Each row is a point. The points of each table are mixes of a few directions, plus a little noise. How many directions does each table use, and how many do they share? Where both have some left over, give the other angles between the two spaces (their principal angles), to ten degrees, smallest first.
In the rows, 128 means zero.

First, 7 rows:
[[130 184  72]
 [202  98 129]
 [ 64 134 147]
 [150 171  77]
 [ 72 133 145]
 [111  88 174]
 [167  87 153]]
Second, 5 rows:
[[171  84 155]
 [214 116 107]
 [ 68 142 138]
 [112 175  88]
 [ 76 124 153]]
Directions: first 2, second 2, shared 2

First, 6 rows:
[[ 81 187  30  63]
 [ 97  66 160 148]
 [137 130 134 132]
 [ 90 102 119 121]
 [176 143 156 147]
 [187 140 169 156]]
Second (7 x 4):
[[ 89 107  94 122]
 [107 182 139 106]
 [ 82 119 116 135]
 [121 103 112 132]
 [196 107  97  97]
 [197 112 231 214]
 [103 165 106  89]]
Directions: first 2, second 3, shared 1; angles 30

First:
[[135 156 155 145  81 126]
 [161 180 144 139 101 120]
 [144 161 148 141  94 124]
 [150 177 159 147  76 123]
 [ 71  31  92 105 189 142]
 [109  63  67  92 228 132]]
Second (9 x 6):
[[ 51 123 161 165  73 174]
 [184 243 124 144 127 129]
 [156 165 121 127 136 121]
 [ 46 132 164 174  64 180]
 [177 207 122 135 134 123]
 [125  36 111  93 160 103]
 [104  59 125 111 136 119]
 [148 104 115 107 153 108]
 [158  83 106  94 169  95]]
Directions: first 2, second 2, shared 1; angles 40

First:
[[ 98 127 145 106 142 151 116  93]
 [150 112 110 168 121  91 126 170]
 [112 120 133 127 136 129 117 117]
 [249 173  81 157  58  94 205 222]
 [147 120 115 156 122 104 131 159]
 [135 139 129 116 123 138 140 123]
 [ 88 118 147 110 151 146 106  92]
 [ 96 127 145 105 143 150 114  92]
 [103 121 138 118 140 140 114 106]
 [102 121 141 116 142 139 115 104]]
Second (7 x 8):
[[123 166 137  98 115  95 130 128]
 [133 164 129  94 122 142 155 125]
 [123 147  80 135 169  92 115  56]
 [135  66 130 181 126 132  91 131]
 [138 135 149 108 104 154 137 128]
 [ 93 157 145  86 142 137 142 132]
 [150  61 124 195 118 146 125 195]]
Directions: first 2, second 5, shared 2

First:
[[145 146 145 139 149 125 124  79 153]
 [115 115 116 121 113 131 131 163 110]
 [ 89  86  88 102  79 135 138 241  71]
 [126 126 125 127 125 129 129 134 125]
 [170 173 171 155 181 120 118   7 189]
 [113 113 113 118 109 131 132 170 106]
 [104 102 104 112  98 132 134 197  93]
 [162 163 162 150 171 121 119  32 177]]
Second (7 x 9):
[[164 117  80 202 184 169 143 174 156]
 [126 113 182 138  97 128 144 140 137]
 [ 93 142 158  76  91  96 131 138  90]
 [172 137  79 176 158 144 116  91 174]
 [156  85  80 124 188 164  78  79 137]
 [126 148 160  87  70  81 139 162  99]
 [ 57 156 159  97 109 115 144 110 103]]
Directions: first 1, second 5, shared 0; angles 30

First:
[[159 127 129 121 158 143  85 153 143 128 109]
 [130 143 145 110 183 129  59 162 139 144 126]
 [ 85 145 144 121 141 107 120 127 118 144 155]
 [ 95 129 127 135  98 111 173 102 113 128 149]
 [164 101  99 150  73 146 191 101 128 101 107]
 [168  89  86 162  35 147 237  79 121  90 105]
 [149 128 129 123 150 139  96 146 138 128 114]
 [203 116 121 121 168 166  62 169 157 119  80]
 [  7 170 166 113 142  68 133 112  97 166 204]
 [120 132 132 126 133 124 124 129 126 131 133]]
Second, 11 rows:
[[ 76  98 173 131  78 149  98 133 188 128 140]
 [ 88 104 162 132  91 144 106 133 172 129 136]
 [ 95 109 157 131  96 142 109 131 166 128 136]
 [147 139 112 128 145 120 138 126 107 128 123]
 [ 84 100 168 131  84 146 103 133 180 128 139]
 [192 167  73 123 188 103 164 121  54 128 115]
 [142 137 115 127 143 123 135 126 112 128 126]
 [133 131 123 127 134 126 131 127 122 129 127]
 [208 177  61 122 205  96 174 120  35 128 111]
 [188 164  78 124 185 104 162 122  60 128 114]
 [ 56  85 190 133  61 156  88 135 210 128 144]]
Directions: first 2, second 1, shared 0; angles 80

First (10 x 12):
[[117 126  98  98  88 121 146  50  44 154 111 171]
 [146 139 101 142 143 121 138 130 123 136 157 140]
 [127 121 192 124 139 157  81 159  48 160  92 121]
 [142 135 117 142 145 126 129 143 133 132 150 130]
 [174 154  80 173 180 117 141 166 156 135 204 136]
 [121 120 175 113 122 150  95 129  38 160  89 133]
 [103 113 160 119 116 130 123 146 205  90  99  91]
 [121 129  87 118 105 109 160  85 153 114 137 142]
 [ 98 114 130 105  94 120 144 100 175  98 100 116]
 [132 128 138 145 149 128 125 173 202 102 141  99]]
Second:
[[119 136  93 107  97 111 131  54  38 144 122 100]
 [120 133 128 107 117 157 114 153 169 167 109 112]
 [124 118 162 134 135 129 121 148 144 108 115 135]
 [125 130 129 127 128 132 126 138 154 132 128 124]
 [130 132 108 133 129 123 142 135 182 116 144 121]
 [114 117 167 113 120 148 109 149 138 134  94 119]
 [114 110 168 130 127 124 125 146 172  88 107 119]
 [107 120 147 108 109 142 118 138 169 125  94 101]
 [204 167  26 190 190  93 173 118  73 152 249 210]
 [124 119 152 128 126 117 117 100  46 118 113 136]]
Directions: first 3, second 4, shared 2; angles 40

First:
[[160 131 114 106 146 131  98  96 138  99 119 107  94 141]
 [143 137  95  70 124 101  78  92 169  73 101 105  70 161]
 [ 28 168 169 120  72  51 140 125 130 135  90 169 181 112]
 [ 91 208 190 123  51 186  67  82 111 141  95 135  98  49]
 [164 167 177 177 128 154  95 191 109 193 135 167  95 187]
 [111 145 162 168  86 176 136 170 105 184 135 161 140  95]
 [167 117 179 159 201 105 160  92  81 152 177 102 155 145]
 [133  63  57 124 102 178 179 177 145 123 163 116 138  79]
 [133 104 115  87  87  88 151 143 143 125 186  97 101 142]
 [173  66  92 179 206 145 170 187 121 144 145 143 161 169]
 [113 100  74 101 208  84 134  52 149  37  63 110 171 122]]
Second:
[[121 228 164 196  55 133 176  52  77 112   7 114 172 137]
 [204 114  43  86  67 130 220 112  44 154  98 132 107 195]
 [ 98 119 158 136 164 126  83 146 170 120 158 128 130  99]
 [ 88 114 166 136 178 126  66 154 185 117 172 129 130  89]
 [112  92 134 112 171 126  87 162 168 128 183 133 116 108]
 [118 158 147 152 114 129 132 108 122 120  97 124 143 123]
 [117 205 161 182  77 131 158  71  95 114  38 117 162 130]
 [139  67  99  84 166 125 107 172 151 140 197 136 100 129]
 [155  55  79  69 160 126 122 176 139 147 202 139  92 142]]
Directions: first 6, second 2, shared 0; angles 30, 90

First, 10 rows:
[[139 122 143 110 103 123 145 136 142 123 103 112 162 101 114 124  96 147]
 [124 155 134 161 142 121 106 109 101 124 160 144 124 101 132 140 127 126]
 [137 164 129 158 156 113  96 118  90 137 161 103 147 111 146 155 151 140]
 [103 135 148 152 140 102 107 152 127 143 153 117 162 103  82 114 124 148]
 [132 137  93 143 134 172 131  67 102 102 144 208  22 164 193 145 150  65]
 [165  71 117  34  71 156 196 151 191 119  30  96 140 167 143 113 100 134]
 [129 108 147 101  95 122 153 150 159 124  96 119 163 105  95 107  87 147]
 [109  96  88 112 162 148 123 146 146 149 131 126  69 230 146 119 201  94]
 [115 142 146 151 138 107 109 139 119 137 149 118 158  99  99 124 121 146]
 [126 153 136 156 138 119 110 113 104 124 155 138 132  98 130 139 123 131]]
Second, 10 rows:
[[151  99 136 118 126 122  71 126  91 131 113 121 112 110 177 154 104 114]
 [156  92 138 117 125 121  56 126  79 132 108 119 107 106 190 160  98 109]
 [ 95 170 116 140 131 137 209 131 183 124 150 137 150 153  59  92 162 150]
 [125 133 127 129 129 130 136 128 135 127 130 130 131 131 121 124 132 131]
 [150 100 136 118 125 122  72 126  91 131 114 121 112 111 175 153 105 114]
 [ 99 165 118 140 132 135 201 131 177 123 147 138 149 152  65  96 158 147]
 [149 103 135 120 125 122  79 126  96 130 115 122 114 111 170 149 108 115]
 [ 80 190 111 149 133 140 249 132 209 122 160 142 162 167  25  75 178 159]
 [158  91 139 115 125 120  53 124  78 132 108 118 107 103 191 161  96 109]
 [119 141 124 132 129 131 152 130 145 128 134 131 135 135 107 117 138 134]]
Directions: first 4, second 1, shared 0; angles 60

First, 11 rows:
[[130 150 136 147 128 118 127 153 119 111 126 137 103 155 131 124 127 103
  121 107]
 [ 61 172 173  59 228  39  51 150 145  35 133 173  99 102 119 158  47 108
  207 201]
 [122 117 127 130 138 151 146 117 148 134 126 147 173  94 154 171 156 153
  155 174]
 [ 97 145 148 112 177 111 115 138 150  90 128 169 149  97 152 181 124 134
  181 192]
 [136 105 115  86 109 104  96  98 108 150 134  73  93 138  72  53  75 130
   92  82]
 [119 149 140 148 146 131 138 151 138 105 125 163 138 126 158 169 149 120
  152 154]
 [143 143 128 177 111 153 160 153 125 130 123 146 131 151 156 149 170 114
  117 113]
 [146  99 110 138 100 165 155 104 133 167 127 113 161 112 134 130 159 154
  115 129]
 [164  71  90  87  62 130 111  69  95 199 136  28  95 146  48   7  82 145
   48  40]
 [172 115 105 176  63 166 165 130 104 175 125  95 113 172 121  86 162 117
   64  52]
 [119 143 138 149 146 140 144 145 143 111 124 165 152 116 163 179 157 129
  157 165]]
Second, 10 rows:
[[152  95 114 152 100 126 137 110 117 161 123 119 123 151 135  85 129 133
  100  89]
 [166  76 103 137  75 119 128  92 101 186 126  79 103 163 100  34 107 136
   65  51]
 [146 153 131 172 108 124 136 162 107 117 127 134  87 180 133 107 138  92
   99  74]
 [104 116 134 101 163 137 129 107 158 121 129 154 183  67 151 185 138 163
  181 209]
 [ 76 176 156  87 195 137 118 150 164  69 136 170 172  62 141 235 140 139
  210 238]
 [130 112 114  74 112 122 102  98 115 149 138  69 109 119  66  73  84 137
  102  99]
 [143  64 114 139 121 137 148  79 143 172 119 140 177 100 165 124 145 172
  137 153]
 [140 120 130 162 124 129 145 133 128 134 122 147 135 139 157 132 147 126
  126 123]
 [145 180 143 202 113 125 150 192 107  99 122 158  80 201 153 131 157  70
  103  72]
 [ 82 191 146  54 168 124  90 156 134  69 146 109 109  94  73 169 100 115
  160 171]]
Directions: first 3, second 3, shared 2; angles 40

First, 10 rows:
[[128 149 155  86 137  94 114  93 147 114 128 151 115 156 128 148  71 124
  106 136 108 130 114 105]
 [129 178 185  63 138  48  99  61 157 102 114 157 103 166 138 148  52 107
   89 113  79 127  93  93]
 [133 112 101 173 123 151 148 171 103 139 113 100 141  84 141 111 200 141
  159 111 141 132 142 156]
 [189 148 131 112 185 124 181 196  99 111 121 125 106  90 136 164 118 213
  144 142 128 175 130 123]
 [124  66  83 173 107 222 132 181 115 167 191  97 137 141  64 107 158 132
  144 159 201 109 151 156]
 [134  85  94 170 117 193 141 178 112 156 168  92 134 122  88 112 170 141
  146 140 182 121 145 154]
 [147 148 125 149 146 103 160 158 106 116  78 119 131  71 178 131 176 157
  153 101 102 153 132 139]
 [ 70 148 119 103 127  96 116  44 167 104  74 207 162 132 203 146  90  88
  116 147  64 117 140 102]
 [126 122 137 129 112 130 110 124 130 139 148 111 120 147  99 114 130 112
  120 118 143 116 119 131]
 [ 99 127 148 119  92 111  81  75 150 136 142 123 127 171 108 104 114  66
  103 111 126  94 111 125]]
Second (8 x 24):
[[222 209 247  41 165   7 111 126 118  98 145  84  42 168  75 151  47 164
   83  73 106 162  54  94]
 [ 84  90  72 169 110 185 136 128 132 142 120 149 169 109 153 117 166 111
  149 154 138 112 163 144]
 [168 162 178  92 144  77 121 127 124 115 135 109  92 144 106 138  94 143
  109 105 119 142  97 114]
 [121 122 119 135 125 138 130 128 129 130 127 132 135 125 133 126 134 125
  132 132 130 125 134 131]
 [ 82  88  69 171 109 188 137 129 133 143 119 150 171 108 154 116 168 110
  150 155 139 111 165 144]
 [104 108  98 150 119 158 132 128 130 136 124 139 150 118 141 122 148 119
  139 142 134 120 147 137]
 [ 77  84  64 175 108 193 138 129 133 145 119 152 175 106 157 115 172 109
  152 158 140 110 168 146]
 [167 161 177  92 144  78 121 127 124 115 135 110  92 145 106 138  94 143
  109 105 119 142  97 114]]
Directions: first 4, second 1, shared 1

First, 9 rows:
[[170 143 118 115 142 139 162 107 109 144 168 148 148 133  89 106 132 149
  114 119 113 110 128 156 133  96  76 119  89  98 134 145]
 [ 36 139 145 109 114 113 150 131 146 100 190  65 104 208 135 186 146 104
  146 148 203 141 151 146 133 123 116  72 138 119 133  76]
 [ 96 197 173 162  82 141 146 129 173  47  63  96  81 149 137 170 153 140
  154 175 156 153 109 155 132 217 130 103 182 109  28  58]
 [ 73 121 151 100 117 117 120 130 138  97 116 108  67 125 160 130  79  79
  127  70 133 148 132 112 138 116 165 113 184 140 117 115]
 [185  40  85 144 149  94  62 140 114 149 111 165 200 118 172  81 144 150
  129 194 113 148 141  48 115 151 115 160  44 158 136 154]
 [229 129 140 133 136 114  93 144 149  87 117 221 148 100 114 130  36 165
  132 102  96 140 151 106 110 140 117 155 142 158 135 151]
 [180 136 105  94 147 159 187  77  72 178 135 141 122  83  89  33 139 126
   82  67  57  98  92 162 154  64  76 130  80  73 106 175]
 [ 83 114 102 119 139 140 156 113  97 192 160  77 138 140 124 113 196 110
  116 140 138 104 115 144 138  91 123 118  92 107 156 135]
 [104 131 131 175 128 132  75 178 152 163  89 133 140  93 134 203 127 127
  154 139 143 113 136 115  97 148 229 178 202 191 208 139]]
Second (10 x 32):
[[117 148 198 138  94 120 146 126 200 170 128 138 153 193 125  71 114 129
  128 200 123  67 212 144  64 146 106  69  71 155 129 137]
 [ 99 225 152 164 116 111 155  54  65 103 172 188 112   7 116 241 185  54
  221  24 191 118 163 109 159  74 228 112 222  75 129  99]
 [157  91 157 111 180 134 195 158 168 158 113  92 120 199 105  86 124 165
   85 218 110 137 100 138  78 156 129 167 137 145 166 117]
 [121 144 113 150 121 154 118 108 105 158 110 152 112  37 116 136 149  88
  167  67 146 123 144 119 176 116 181 128 158 127 121 114]
 [135  82  56 109 125 134  63 154  96  91 117 107 128 124 152 127 105 152
   97  94 105 168  71 124 174 130  78 151 103 130 105 147]
 [130 107 119 124 118 136 107 143 145 140 113 120 134 146 134  94 112 139
  112 142 113 122 134 132 128 141 101 120  94 145 119 138]
 [ 97 180 112 150  79 118  77  88  85  98 151 172 132  49 145 185 142  82
  182  36 156 116 163 117 173  93 145  89 136 104  96 132]
 [124 136 133 118 123 102 126 128 124  89 154 124 139 166 142 153 122 142
  118 140 128 134 119 130 107 122 100 121 120 115 126 137]
 [139  85  74 109 136 133  88 155 108 101 118 104 126 139 143 123 109 155
   95 116 106 163  74 126 156 135  88 154 111 131 116 141]
 [162  81 164 108 186 137 204 167 184 171 104  84 123 219 102  66 119 175
   74 242 102 133 101 142  65 167 122 169 128 154 172 118]]
Directions: first 6, second 4, shared 0; angles 40, 50, 70, 90
